Each row is a point. Each copy is the shape, with its points in the same order, stretched, turned, moved and blurred by noise. Say if it was mirrored as well.

Shape (6 x 2)
[[ 0.2  1.7]
 [-0.2 -0.3]
 [-3.4 -7.6]
 [-3.6  1.3]
 [-0.6 -2.5]
 [-0.4  0.5]]
Copy 1 (6 x 2)
[[ 1.2  1.2]
 [-0.6 -0.4]
 [-7.5 -6.2]
 [ 2.4 -3.9]
 [-3.0 -1.2]
 [-0.2  0.2]]
Copy 1 is: mirrored
Copy 2 (6 x 2)
[[  0.3   4.5]
 [  1.3   2.1]
 [  3.5 -10.3]
 [ -1.5   1.0]
 [  2.3  -2.4]
 [  0.8   2.7]]
Copy 2 is: only turned
Copy 3 (6 x 2)
[[-1.9 -2.6]
 [ 0.1 -1.7]
 [ 9.2  1.1]
 [ 1.4 -4.5]
 [ 2.4 -0.5]
 [-0.5 -2.3]]
Copy 3 is: only turned
Copy 4 (6 x 2)
[[-0.5 -1.1]
 [-1.8  0.3]
 [-4.9  9.8]
 [ 2.0  3.0]
 [-2.7  2.6]
 [-1.1  0.4]]
Copy 4 is: only turned

Shape (9 x 3)
[[ 5.7  0.0  9.0]
 [ 0.5  4.4  0.7]
 [ 0.3  3.7 -3.6]
 [-4.6 -4.6  0.2]
 [-1.6  0.2 -0.8]
 [ 1.8 -0.3  5.6]
 [-1.3 -2.2 -4.0]
 [-4.4 -0.5  2.8]
 [ 5.1 -1.4 -0.8]]
Copy 1 (9 x 3)
[[-3.2 -0.8 -8.4]
 [-2.3  2.0  3.0]
 [ 1.1  2.9  4.3]
 [ 2.0 -6.6  4.2]
 [ 0.8 -1.0  3.9]
 [-1.9 -1.8 -2.8]
 [ 4.6 -1.6  2.7]
 [-2.2 -4.3  4.8]
 [ 4.5  1.6 -4.9]]
Copy 1 is: mirrored
Copy 2 (9 x 3)
[[-1.4  0.4 -6.3]
 [-1.7 -4.5  0.2]
 [ 1.5 -4.0  2.9]
 [-3.4  1.7  2.9]
 [-1.7 -1.6  2.0]
 [-2.7 -0.4 -3.0]
 [ 1.7  0.3  4.0]
 [-6.9 -1.2  0.6]
 [ 5.6  0.3  0.5]]
Copy 2 is: only turned

Shape (10 x 4)
[[ 1.1 -2.0 -2.2 -2.6]
 [-2.7 -1.8 -1.5 -2.3]
 [ 9.4  0.8 -1.8 -0.3]
 [-1.0 -3.2 -1.5  1.7]
 [-2.6  5.3  1.0 -3.2]
 [ 5.5 -2.3  2.7 -0.4]
 [-3.2 -1.8 -0.3 11.7]
 [-1.7  2.8  4.7 -0.9]
 [ 3.0  0.3 -0.2  3.1]
 [-2.1  1.1 -0.1 -2.9]]
Copy 1 (10 x 4)
[[ 2.6 -3.2  2.5  1.0]
 [ 2.9 -0.8  1.4  2.7]
 [-2.1 -7.9  3.9 -1.4]
 [ 1.3 -0.3  4.3  1.7]
 [-0.4 -1.8 -3.6  4.2]
 [-1.0 -4.5  1.9 -4.9]
 [-4.2  6.0  6.5  6.1]
 [-2.1 -0.1 -3.3  0.2]
 [-2.8 -2.1  3.7  1.6]
 [ 1.9 -1.7 -1.4  2.5]]
Copy 1 is: mirrored
Copy 2 (10 x 4)
[[ 1.5 -2.5  1.0 -2.4]
 [ 4.5 -0.2 -0.9 -2.1]
 [-8.4 -5.1  4.5 -1.0]
 [ 1.3  0.6  2.4 -1.4]
 [ 1.8 -0.5 -4.8  0.2]
 [-5.3  0.6  0.6 -3.8]
 [-2.1  5.5  5.1  3.3]
 [-1.0  3.5 -5.4 -1.5]
 [-4.6  0.0  2.9  0.0]
 [ 3.1 -0.3 -2.5 -1.5]]
Copy 2 is: mirrored
Copy 3 (10 x 4)
[[-0.8 -4.4 -1.3 -2.2]
 [ 2.7 -3.7 -0.4 -2.9]
 [-6.9  1.2 -3.3  3.5]
 [ 1.2 -2.5  0.5  1.6]
 [ 1.4  1.8 -2.8 -5.3]
 [-6.0  3.2  0.8  1.3]
 [ 5.6  4.5  0.4  9.3]
 [ 0.2  5.3  0.8 -2.8]
 [-1.0  2.7 -1.3  4.1]
 [ 1.5 -1.3 -0.7 -4.1]]
Copy 3 is: mirrored
Copy 4 (10 x 4)
[[-0.7 -2.3 -2.2 -2.4]
 [-0.6  1.3  0.6 -3.8]
 [-0.3 -5.5 -8.4  2.1]
 [-1.6  3.1 -2.0 -3.2]
 [ 3.5  0.5  1.7  1.5]
 [-6.3 -3.6 -1.7  2.5]
 [-3.8 13.7 -0.6  2.0]
 [-1.7  1.0  5.2  3.9]
 [-1.5  1.4 -2.9  2.2]
 [ 0.5 -0.4  0.8 -1.3]]
Copy 4 is: only turned

Shape (12 x 6)
[[-2.1 -1.4 -5.9 -0.5 -0.4  6.6]
 [ 1.9  0.5 -0.1 -0.3  2.7  5.0]
 [ 3.7  3.5  1.5 -5.2  3.0  3.9]
 [ 1.3  1.4  4.4 -0.4  2.8  1.9]
 [-4.0 -0.3  3.1  1.5 -1.1 -4.1]
 [-0.2  1.9  2.5 -0.5  5.0  4.1]
 [-0.5 -0.8 -5.2  3.7 -0.9  1.3]
 [-2.0 -2.2  0.4  2.3  1.7 -3.5]
 [-5.3  1.2 -2.7  5.0  0.9 -3.3]
 [ 0.6 -0.2 -5.7  0.1  1.0  3.0]
 [-4.4  0.9 -1.0  2.7 -0.3 -2.8]
 [ 2.8  1.9 -2.0  1.8 -2.3  4.0]]
Copy 1 (12 x 6)
[[-0.6  1.6  7.4 -0.3  4.7  4.8]
 [-3.4 -1.6  4.0 -2.1  2.3 -1.9]
 [-1.6 -6.3  1.7 -4.5  1.2 -4.6]
 [-0.9 -3.8  0.5  0.1 -0.1 -3.8]
 [ 3.5 -0.1 -3.9  6.0 -2.6  2.2]
 [-3.1 -5.1  2.7  0.1  2.2 -2.7]
 [-1.8  3.7  1.5 -0.2  2.5  5.2]
 [-0.1  0.7  0.5  3.0 -2.6  2.7]
 [-0.4  1.7 -2.7  4.3 -0.2  7.3]
 [-2.2  0.7  5.1 -3.7  2.6  3.6]
 [ 0.8 -0.5 -3.4  5.2 -0.4  5.0]
 [-0.7  2.0  1.1 -2.3  3.8  0.2]]
Copy 1 is: mirrored
Copy 2 (12 x 6)
[[ -0.7   1.0   0.2  -4.0   4.9 -10.0]
 [  4.6  -1.0  -2.4  -1.4   3.1  -5.0]
 [  8.0  -0.8  -6.9  -5.5  -0.9  -0.2]
 [  5.4  -3.7  -0.6  -1.2   1.5   0.8]
 [ -1.7  -4.8   5.0   0.1   0.6   3.5]
 [  6.0  -4.5  -1.5  -3.3   0.3  -4.0]
 [ -3.4  -1.0   0.0   3.1   3.1  -6.7]
 [ -1.2  -1.6   4.0   3.5  -0.9  -0.7]
 [ -5.2  -7.1   2.9   2.0  -2.0  -4.3]
 [ -0.4   0.8  -2.8   0.0   1.1  -7.5]
 [ -4.0  -5.5   3.1   0.6  -0.2  -1.5]
 [  0.1  -1.5  -3.7   0.4   6.3  -3.3]]
Copy 2 is: mirrored
Copy 3 (12 x 6)
[[-6.1  5.3  3.1  0.7 -7.2  3.8]
 [-0.7 -2.7  1.2  1.9 -4.4  5.4]
 [-1.3 -6.4  4.0  4.7 -3.4  2.5]
 [ 2.2 -5.5  2.8  2.0  0.2  4.4]
 [ 1.0  1.5  2.3  0.7  6.8 -1.0]
 [ 0.0 -3.4  2.6  3.6 -1.3  7.1]
 [-3.9  4.8 -3.2 -1.7 -1.3  1.4]
 [ 2.6  3.9 -1.2  0.7  4.2 -0.1]
 [-4.1  7.2 -3.9 -0.3  6.9  1.7]
 [-4.5  3.8 -1.4  1.2 -4.1  1.8]
 [-2.9  4.7 -0.7  0.2  6.0  0.7]
 [-4.1 -3.0 -0.5 -1.9 -2.8  2.5]]
Copy 3 is: only turned
Copy 4 (12 x 6)
[[-1.4  1.0 -7.8 -3.8 -1.7  5.4]
 [-3.8 -1.4 -3.9 -3.7  2.6  0.9]
 [-3.3 -1.2 -2.9 -3.9 10.6  0.4]
 [-2.8 -1.5  1.4 -4.3  4.9 -1.5]
 [ 4.3  0.3  4.9 -3.1 -0.4 -1.0]
 [-2.9 -0.6 -1.3 -7.0  5.6 -1.1]
 [ 1.1  0.0 -6.2 -0.1 -6.1  1.2]
 [ 3.6 -2.8  1.0 -2.8 -2.8 -1.8]
 [ 5.8  2.1 -1.9 -3.4 -5.1 -2.4]
 [ 0.1 -0.8 -8.1 -1.9 -1.3  1.9]
 [ 4.9  1.7 -0.2 -3.0 -2.1 -1.0]
 [-3.1  1.5 -4.5  1.1 -1.3  1.8]]
Copy 4 is: only turned
